Every row gives one point. A path goes straight from each point to the next, and from the last back to the first. The post is the endless flat space through its rows: a point in 2 columns, a line in 3, a plane in 4, and so on, so that a path can go around it. Count how often the path circles the post. Going back the other way cancels.

Post (2 x 3)
[[ 0.09  1.01 -1.01]
 [-0.56 -1.34  1.19]]
Path (30 x 3)
[[-0.85 -0.79 -0.86]
 [-1.65  2.23 -0.83]
 [-0.16  2.15  0.18]
 [ 1.20  1.94 -0.51]
 [ 0.00 -3.49  2.27]
 [-0.55 -0.24 -2.64]
 [-0.66  1.76 -2.44]
 [-1.62 -0.22  2.46]
 [ 0.92  2.95 -0.90]
 [-0.17  2.54 -1.27]
 [ 1.01  0.18  2.14]
 [ 0.81 -2.15  0.98]
 [ 0.41  0.38 -1.95]
 [-0.89  0.59 -2.50]
 [-0.85  1.01 -0.66]
 [-0.32  0.89  2.03]
 [ 1.03 -1.77  3.13]
 [ 0.67 -0.53 -0.84]
 [-0.57 -1.40  0.08]
 [-1.60  0.84 -0.40]
 [-1.31  0.30  1.93]
 [-0.65 -2.55  3.30]
 [ 0.67 -4.19  3.26]
 [ 0.77 -0.31 -2.63]
 [-0.66  0.54 -0.81]
 [-0.98 -1.28  1.80]
 [ 0.10  0.34  0.46]
 [ 0.12 -0.18  2.10]
 [ 0.99  0.33 -0.78]
 [-0.90 -4.73  1.47]]
Times around: 5
